Rows are points. Each copy is the shape, with its points in the same order, turned, moved and blurred by noise. Say if it was mirrored as well.

Shape (9 x 3)
[[  9.3  -6.4  -0.2]
 [  3.3   3.9  -0.1]
 [-16.8  -3.7  -4.1]
 [ 15.3 -30.7 -19.8]
 [  4.7   3.7  -1.8]
 [  1.1  -9.9   4.4]
 [ -9.7   2.7  30.1]
 [  4.1  14.8  30.8]
 [ 28.9 -30.9 -14.9]]
Copy 1 (9 x 3)
[[  3.4  -6.6   7.3]
 [  1.8   4.9   3.7]
 [-15.1   1.4  -8.4]
 [ 15.2 -31.4  -9.7]
 [  2.3   3.9   3.1]
 [ -5.7  -8.6   3.7]
 [-24.9   3.0  24.0]
 [-12.4  14.5  31.3]
 [ 26.0 -35.2   1.5]]
Copy 1 is: only turned
Copy 2 (9 x 3)
[[  4.9  -8.1   3.3]
 [  4.1  -1.9  -0.4]
 [-10.1 -10.1 -17.6]
 [ 16.0 -39.4   6.2]
 [  6.3  -0.9  -1.7]
 [ -4.8 -11.2   1.7]
 [-26.1  11.0   6.5]
 [-14.2  21.5  13.5]
 [ 21.1 -37.0  18.0]]
Copy 2 is: only turned
Copy 3 (9 x 3)
[[  6.8 -15.4  -5.8]
 [  5.8  -6.5  -6.0]
 [-18.4  -1.7  -3.1]
 [ -8.3 -38.8 -25.2]
 [  9.1  -4.6  -6.8]
 [ -1.1 -16.7   0.8]
 [  3.1  -3.2  26.6]
 [ 18.9  -2.2  21.6]
 [  5.7 -46.6 -26.5]]
Copy 3 is: only turned

Shape (7 x 4)
[[  5.2  10.8   6.2 -12.9]
 [ 27.4  30.1 -16.0 -16.8]
 [-13.1  -9.4 -11.2  20.3]
 [ 14.0   1.4  -4.3   1.9]
 [-15.5 -10.5 -27.7  13.8]
 [ 13.6  -7.2  12.8 -31.4]
 [  4.8  13.7   0.6 -17.5]]
Copy 1 (7 x 4)
[[ -0.1   7.9  17.1   1.7]
 [ 14.5  30.4  20.6  30.5]
 [  4.6   4.0 -26.8  -9.1]
 [ 15.7   3.6   0.1  11.3]
 [ -5.9  13.2 -33.0   2.0]
 [ -4.2 -15.0  24.5  14.6]
 [ -5.9  15.8  18.8   7.4]]
Copy 1 is: mirrored
Copy 2 (7 x 4)
[[  8.7  13.0  -6.7  -0.7]
 [  8.1  14.8 -43.0  -3.5]
 [ -1.4 -34.4   3.2   0.9]
 [ 13.1  -7.7 -13.3   8.3]
 [-15.3 -34.7  -5.7   4.4]
 [  8.8  23.9  -0.3  20.5]
 [  2.1  13.7  -7.4  -2.8]]
Copy 2 is: mirrored
Copy 3 (7 x 4)
[[ 13.7  10.8  10.7  -5.6]
 [ 33.7  26.9 -12.4  -0.4]
 [-25.0   4.0  -6.0  15.0]
 [  9.6   0.9  -9.5   8.9]
 [-30.4  12.6 -20.2   4.5]
 [ 15.7 -11.4  15.2 -23.3]
 [ 11.8  15.2  11.0  -4.9]]
Copy 3 is: only turned
Copy 4 (7 x 4)
[[ 21.0   4.2  14.9   2.4]
 [ 40.3  25.3  -3.3  16.4]
 [-17.9  -6.2   0.1  15.9]
 [  5.9  14.7   0.5   4.1]
 [-10.3 -14.0 -15.8  21.4]
 [ 29.4   0.5   6.1 -27.9]
 [ 25.8   3.0  10.6   2.6]]
Copy 4 is: mirrored

Shape (9 x 6)
[[  4.0 -20.3  23.3 -16.5  16.2 -10.9]
 [ 22.0  -4.0  32.6 -15.4 -13.7  21.0]
 [ -6.5  23.3 -18.3  29.4  13.3  -0.8]
 [ -6.0  12.4 -22.1  11.4 -13.4  -7.9]
 [ -8.1  -3.9  -4.8  -3.3  17.9  -2.8]
 [-11.8   6.9  -2.4  13.5  -9.9   3.6]
 [ 17.1 -15.5  20.4  -4.6  11.0 -17.2]
 [ 17.8  21.2  21.1 -30.2 -24.5  10.1]
 [  8.9  -7.5 -15.1   7.9  11.6   4.1]]
Copy 1 (9 x 6)
[[ -4.6 -16.4  33.0   8.3   7.0 -21.2]
 [ -2.3   8.8  40.0 -28.0 -13.2 -11.8]
 [ 13.1   2.3 -19.9  15.3  -1.8  24.7]
 [  5.3   5.4 -26.1   4.3 -13.1  -4.5]
 [  2.8 -20.9   1.4   6.2   3.3  -1.3]
 [  3.8  -0.7  -5.7   5.4 -21.6   4.6]
 [ -9.6  -0.1  27.2  12.7  10.6 -17.2]
 [ 22.5  17.5  21.8 -33.7 -10.1 -24.4]
 [-13.8  -9.6  -4.4  -1.0   7.9   6.2]]
Copy 1 is: mirrored
Copy 2 (9 x 6)
[[ -4.6 -14.3 -13.5  -3.9  13.4 -26.9]
 [ 17.8  21.1   6.2  19.9  14.1 -31.0]
 [ 12.0  -7.6  -2.2   0.2  -3.2  43.9]
 [ 14.8   8.3  -2.2 -13.3 -26.4  24.1]
 [ -0.3  -7.0 -22.2  -6.8   7.3  10.2]
 [  2.1   6.4  -2.5   7.5 -16.5  15.2]
 [ 11.7 -22.3  -2.0  -5.2   8.2 -21.4]
 [ 21.2  37.1  17.5  -9.0  13.5 -23.4]
 [ 19.4  -8.0 -23.0  -0.2  -3.8  13.3]]
Copy 2 is: mirrored
Copy 3 (9 x 6)
[[-12.2 -14.1  20.4  -5.6  32.9  -3.6]
 [  3.5 -15.5  21.7 -26.3  12.1  30.5]
 [ 25.0   9.6 -15.2  26.2  -3.4  -8.9]
 [ 12.8  -2.6  -2.2  14.1 -24.6 -18.5]
 [ -0.6  -3.2  -8.5   5.8  16.0 -12.4]
 [  2.9  -1.2  -3.2  14.8 -16.1   5.3]
 [  0.2 -18.0  25.9   0.9  26.2  -5.2]
 [  4.9   7.3  27.6 -42.3  -6.2  12.1]
 [ 16.7 -23.5 -13.8   6.7   9.1  -7.8]]
Copy 3 is: only turned

Shape (11 x 8)
[[ -9.1   6.2  27.6   6.2 -20.0  -9.6  -3.8   2.8]
 [  6.5  25.8  -7.9 -37.1  22.9  -6.1 -20.8   9.9]
 [ -2.1  23.0   3.9 -18.9  28.0   0.4  -2.9   9.2]
 [  3.6   3.2  -1.8  39.0 -15.7  -9.5   2.2 -16.0]
 [  2.6  27.5  -8.3   4.7  12.0   2.3  -6.7  17.3]
 [ -4.2  23.7  19.7  13.3 -13.6  14.4   1.0 -10.4]
 [-31.5  -9.7  13.4  -3.9  -8.4   1.6  24.6   3.4]
 [ 29.8 -28.3   0.0  24.7 -21.2  13.8 -11.8 -22.1]
 [ 14.8  23.9  -6.8  -3.4   5.5   0.5   5.0  25.4]
 [-16.9 -13.2 -10.5  -2.4   3.0  12.4 -14.0  16.6]
 [ -6.5   6.7  14.8  -4.3  24.4   0.1  -3.9  19.2]]
Copy 1 (11 x 8)
[[ 10.6  -7.3  21.8  11.2  -3.8   8.9 -14.2  -6.8]
 [  9.6  23.3  18.7 -36.8   9.5   1.1  18.3  31.6]
 [ -1.2  11.9  18.7 -23.1  18.9  18.3  20.6  17.4]
 [ 11.1  10.3 -12.6  36.1   3.9   7.6   1.8 -15.1]
 [  7.0  17.4   4.3  -0.6  11.8  24.0  12.5  28.2]
 [  2.6  13.8  15.4  10.9 -10.3  30.8  -2.1 -12.1]
 [-29.9 -19.8   8.7   2.2   7.4  10.0  -8.1  -9.5]
 [ 29.7   5.1 -38.9   3.7 -11.3   6.0  -9.2 -32.1]
 [ 10.3   1.6   1.4  -3.9  -0.8  22.0  20.2  31.4]
 [ -7.0   3.6 -14.9 -14.3  14.8   9.8 -19.7  16.7]
 [  6.5  -2.8  13.0 -15.2  26.4  22.5   3.6  13.5]]
Copy 1 is: only turned
Copy 2 (11 x 8)
[[-10.2   5.2  20.4   8.4 -17.0  13.2 -12.4  -6.5]
 [  1.7  17.1 -11.1 -23.6  13.0 -21.6 -18.9  32.0]
 [  0.9  18.2   4.6 -13.5  18.1 -10.6  -1.5  26.1]
 [  2.4   0.2   5.3  21.9  -6.7  -3.8   7.4 -37.6]
 [  7.1  21.4  -1.3  15.2  17.5 -15.6  -7.3  10.5]
 [ -3.5  30.7   7.6   6.3  -1.4  18.0   0.1 -16.8]
 [-25.0  -5.9   5.9  11.6  -5.9  24.7  19.3  12.0]
 [ 35.9  -5.5 -13.8   7.2 -31.6   8.9  11.5 -33.5]
 [  7.5  24.6   1.3  16.9   0.3 -21.7  -1.4  21.2]
 [ 11.0 -11.2 -15.6  14.7   7.5  13.5  -3.9  19.7]
 [  7.6   4.8  17.1   1.0  14.2   1.6  -0.8  24.9]]
Copy 2 is: only turned

Shape (12 x 9)
[[ 10.9 -18.3   5.1   8.4  20.1  16.6  -5.6  -2.3  14.8]
 [ 13.5 -29.9  -7.6   5.3 -13.3 -13.1 -23.0  12.3 -10.8]
 [ -5.7  11.0 -16.0  12.4  -4.6  -6.1 -14.9 -21.7  29.1]
 [  2.6  15.0  32.2  11.2  -5.7  24.9  -1.7  14.8   0.6]
 [-18.7 -23.4   0.2   1.6 -16.2  21.4  20.3  18.5  20.7]
 [-17.9   4.0   4.8 -28.9  15.8  -4.3   0.2   1.0  -3.8]
 [-20.0 -28.3  12.9   8.6  -3.5  29.8  13.1   8.9   4.7]
 [-15.3  15.2  -2.8   7.3 -12.7  20.9  21.5  23.0   5.6]
 [ 17.7   6.1  16.3  15.1   7.7 -13.2   6.7  -9.9   9.8]
 [-14.3 -10.0   2.7 -18.5  21.7  -2.5 -20.1  12.5  15.3]
 [-18.2  10.9   8.1 -28.3 -25.5  -9.9  10.8  -1.0  18.6]
 [ 24.0 -13.6   4.5  -4.1  -5.3  21.8 -27.5  -5.4  13.0]]
Copy 1 (12 x 9)
[[  5.8 -13.8   5.7  23.2   1.4  17.9   8.2  -3.7  17.2]
 [ 21.4  -6.1 -26.7   4.7 -23.6  -3.6 -16.4   5.3  11.9]
 [-15.7  28.8  -3.7  12.5   6.9   8.7 -11.8 -24.6   9.1]
 [  1.6  12.2   6.3  -2.8  -0.7   8.6  35.9  23.3  25.7]
 [-33.2  -8.4   4.1  10.2 -27.7  19.5  -0.9  22.4  22.3]
 [ -4.8  -7.6  19.9 -18.8  10.9   5.1 -12.6  12.8  -4.9]
 [-26.3 -22.2  -5.4   6.8 -14.1  23.1  15.2  22.1  18.1]
 [-27.2  20.3  12.0   7.2 -16.7  10.6  12.5  33.1   4.1]
 [  1.5   4.4   9.6  13.2   3.2 -19.8  15.5 -11.3  15.3]
 [  3.5  -9.8  10.4  -1.6  16.4  15.8 -25.6  12.7  16.5]
 [-27.0  15.7  20.6 -28.8 -14.1  -2.4 -13.1   3.5  17.8]
 [ 24.3   2.5  -3.1   3.7 -12.8  28.4   5.2 -13.1  24.7]]
Copy 1 is: mirrored
Copy 2 (12 x 9)
[[ -4.0   6.0   8.5  16.6  21.6  17.8 -21.4   4.3  14.1]
 [ -3.9  -7.2   5.4  -5.4  -8.6  -4.8 -32.8   6.2 -23.3]
 [ -9.3  18.0 -28.0   4.7  -4.1   9.0  -4.8 -21.9  16.3]
 [-20.9 -15.5  32.0  10.8  -5.0  26.0  10.7  -8.6  18.7]
 [  3.5  15.6  13.8   9.3 -19.0  26.1   5.5  33.6  11.1]
 [ -8.8   9.8   6.9 -27.3  25.2   6.4  13.8   6.3   7.6]
 [-14.8   9.0  17.1  14.9  -0.1  33.7   3.3  35.1   2.9]
 [  1.1  -9.4   7.3   3.1 -18.9  21.7  29.9  15.2  20.8]
 [ -6.6   5.1  13.1  20.2  11.0  -8.5   2.6 -21.5   6.6]
 [-13.9   9.7   4.6 -25.4  18.9   4.6 -15.5  13.3  22.5]
 [  0.2  30.9  11.6 -24.7 -14.4   8.9  24.9  -5.3   7.4]
 [  0.7   3.4  10.6  -0.2   4.9  31.9 -33.6 -15.6   4.2]]
Copy 2 is: mirrored

Shape (15 x 11)
[[-28.1 -10.7   2.1 -31.5  -4.1  17.8   4.8  25.1  16.6  -5.1  -4.1]
 [ 20.0  -8.7  24.6  -1.5  25.4 -18.2   8.7 -17.4 -12.0 -21.6   8.2]
 [  3.9  19.4  -7.1 -20.0  26.8 -22.7  26.9 -10.5   4.8  21.6 -16.5]
 [ 19.7  -2.6  21.6  12.3   0.4 -26.1  32.1  -6.4  21.1   3.1   3.5]
 [  2.5 -14.5  20.9   5.5 -14.4  -6.8  -7.4  17.2  11.5  24.4  -7.2]
 [ 19.2   3.7  -9.7 -27.1 -11.3 -25.3  28.4  30.4 -10.1 -16.0   2.8]
 [  0.6  -6.9  -7.6  17.0  -5.4  -0.5   2.6  20.1 -16.9 -21.9   0.8]
 [-16.0  -5.0  -9.9  16.7  -8.9   9.2 -13.2  14.9   9.8 -22.6 -21.0]
 [ 16.7  28.0 -10.8   7.7  12.6   3.8   1.4  -3.0 -16.6  21.8 -19.9]
 [-19.9  -0.9  -8.9  13.1  14.9  13.6 -17.2  17.7  -7.8  -2.1   1.3]
 [ -2.1   5.6   2.1   2.0  22.2 -19.5  -5.4  29.8  24.4 -23.2  -9.9]
 [  8.9   8.8  -8.2  15.1  -0.9  14.3   5.2 -11.9  21.6   2.2  16.6]
 [-20.8  30.9   8.2 -15.4  11.1 -27.6  27.8  -6.4 -21.5  -2.3  -7.4]
 [-14.1  10.6   1.8 -25.3 -15.7   1.5   0.5  -9.1  27.5   1.6  13.1]
 [-15.8 -18.1  -8.6 -18.8  12.8  -4.8  -8.6 -14.7   0.4  -1.3  14.3]]
Copy 1 (15 x 11)
[[-38.6 -15.7   7.2 -32.1 -10.9   3.0   2.5  19.1  16.1  12.9  -5.0]
 [ -1.5  -8.0   9.3  11.4  11.9 -13.2  14.4 -22.4 -12.2 -16.8  33.4]
 [  2.6  17.1  10.6  16.1  15.8 -30.8  18.7  -6.7   9.8  33.4  -0.5]
 [ 29.2  -3.8  15.2 -15.0   9.0 -34.9  20.1 -13.2   5.3  -5.8   8.9]
 [ 17.8 -17.8   6.8 -33.5   2.7 -12.3 -19.3  -0.6  -9.0   6.9  -9.8]
 [-12.3 -17.5  15.0  12.0 -33.4 -46.8  12.6  11.0  -4.2   5.0  -0.3]
 [ -3.1 -31.1 -20.1   5.5 -15.0  -3.8   0.2   9.9  -6.5 -18.6   0.0]
 [ -7.5 -32.8 -10.4  -3.9  -1.0  16.2 -11.3  17.7  19.7 -14.9 -19.0]
 [ 24.5   3.4  -9.4  23.0   5.3   7.2   0.4  12.2 -12.3  28.2  -2.9]
 [ -8.9 -10.4 -27.5  -7.1   7.6  11.9 -10.2  18.7   3.1   1.0   4.0]
 [-11.5 -23.7   5.0   1.5  22.7 -29.5  -9.7  23.1  22.4  -9.6   4.0]
 [ 24.9  -0.7  -9.3 -10.8  -7.4   7.3   8.9   6.7  25.5   2.1  16.6]
 [-14.7  27.1   4.8  18.8   5.1 -23.4  29.4   1.0 -14.7  -4.4 -19.1]
 [ -7.3  19.7  15.4 -21.6 -19.9  -2.1  -1.2   8.0  25.9   0.4  -1.2]
 [-22.1   5.2 -12.4  -8.9 -10.1   0.0 -10.2 -16.9  14.4   6.7  14.5]]
Copy 1 is: mirrored
Copy 2 (15 x 11)
[[ -1.4  -3.8  18.2 -12.0  -9.6  13.3   1.2  22.5  36.7  -1.4 -19.2]
 [  5.5   1.7   6.9 -14.4   4.7  -8.1  19.9 -26.6 -24.3 -23.4  15.0]
 [ 16.9 -15.9 -15.1 -22.2  39.0 -19.5   8.9 -21.6  16.4   7.5   4.4]
 [ 23.3   5.5  -5.6   8.9   4.4 -17.2  39.5 -24.0   8.6  -1.5  19.7]
 [ 11.2  -2.1  29.7  16.3 -11.1 -11.4   9.4 -12.3  15.8  24.5   1.2]
 [  2.5   8.3 -10.2 -25.6  -9.9 -43.1  28.1  14.9  -3.5   1.4  -9.8]
 [ -8.0  14.2   2.3  17.0  -9.5 -15.8  -1.9   9.8 -16.7  -2.0 -13.2]
 [ -7.9  21.7  15.0  25.1  -4.5 -10.3 -16.9   5.0  13.8 -16.1 -24.0]
 [ 13.9  12.0  -9.9  -1.9  22.7 -15.5 -22.3 -27.0  -9.1  25.1  -9.9]
 [-14.9   4.3  10.7  16.8   4.3   4.9 -27.7   5.7  -2.8   4.9  -1.4]
 [ -4.4  15.8  15.3   6.5  16.0 -27.7  -0.7   4.8  18.3 -24.0  13.3]
 [ 11.1  11.6 -23.6  15.7  -8.6   6.3  -7.5 -16.8  12.4   1.6  11.2]
 [-21.5  -1.9  -7.3 -25.4  35.5  -8.4  24.4 -19.8  -2.8   7.6 -19.4]
 [ -7.8   6.6  -4.2 -10.2 -13.5   9.8   7.1 -20.7  40.3   1.2  -4.0]
 [-11.2 -26.5  -1.2  -8.8 -14.5   7.7  -2.6 -11.0   7.6 -14.4   4.0]]
Copy 2 is: only turned
Copy 3 (15 x 11)
[[-11.8 -10.8  -0.3 -27.6   4.4  31.7   3.0  14.7  -5.6 -27.0   6.3]
 [ 25.6 -13.3  16.0  22.7   8.2 -21.2  -8.3 -17.8 -25.8  -8.1   0.9]
 [  0.6  19.0 -24.9  12.7  23.1 -20.6 -13.0  18.5 -18.6 -13.2  16.0]
 [ 20.2  -8.9   3.9  22.2 -17.5 -25.8   2.4  22.0 -15.2  -9.4  31.6]
 [  3.6 -14.1   7.8 -13.8 -11.8  -5.6  12.1  30.6   4.2  21.0  12.3]
 [ 15.0  14.8   4.1  -2.6  12.3 -14.0  43.7   7.0 -13.8 -40.9  17.6]
 [  3.0  -3.6   9.1  11.2  -2.6   0.6  31.1  -9.2  11.8 -12.7 -14.9]
 [-11.8 -12.9  -1.3   0.9 -12.2   3.3  15.5  10.7  21.8 -17.0 -25.7]
 [ 18.3  32.1 -15.2  15.5  13.6 -12.3  -0.9  14.6   6.5  13.5 -14.9]
 [-10.1   1.4   7.2   4.8  10.4  15.7   3.5  -5.4  24.6   1.3 -12.6]
 [ -4.3  -7.1  19.7  -1.5  12.5 -20.1  -1.1  17.9  20.4 -34.2  -0.2]
 [ 20.9   2.4 -13.2  15.2 -22.9   7.3  -9.0  -0.7  21.0  -7.8  14.1]
 [-19.4  33.7   4.9  13.1   7.4 -16.2  -0.2  -0.5 -32.3 -17.4   8.4]
 [  2.3   5.2 -14.0 -28.5 -24.0   3.6 -15.6   2.1  -3.8 -22.2  20.3]
 [ -7.2 -12.3 -14.4 -10.0  11.2   2.0  -7.9 -26.7  -3.0  -6.1  16.3]]
Copy 3 is: mirrored
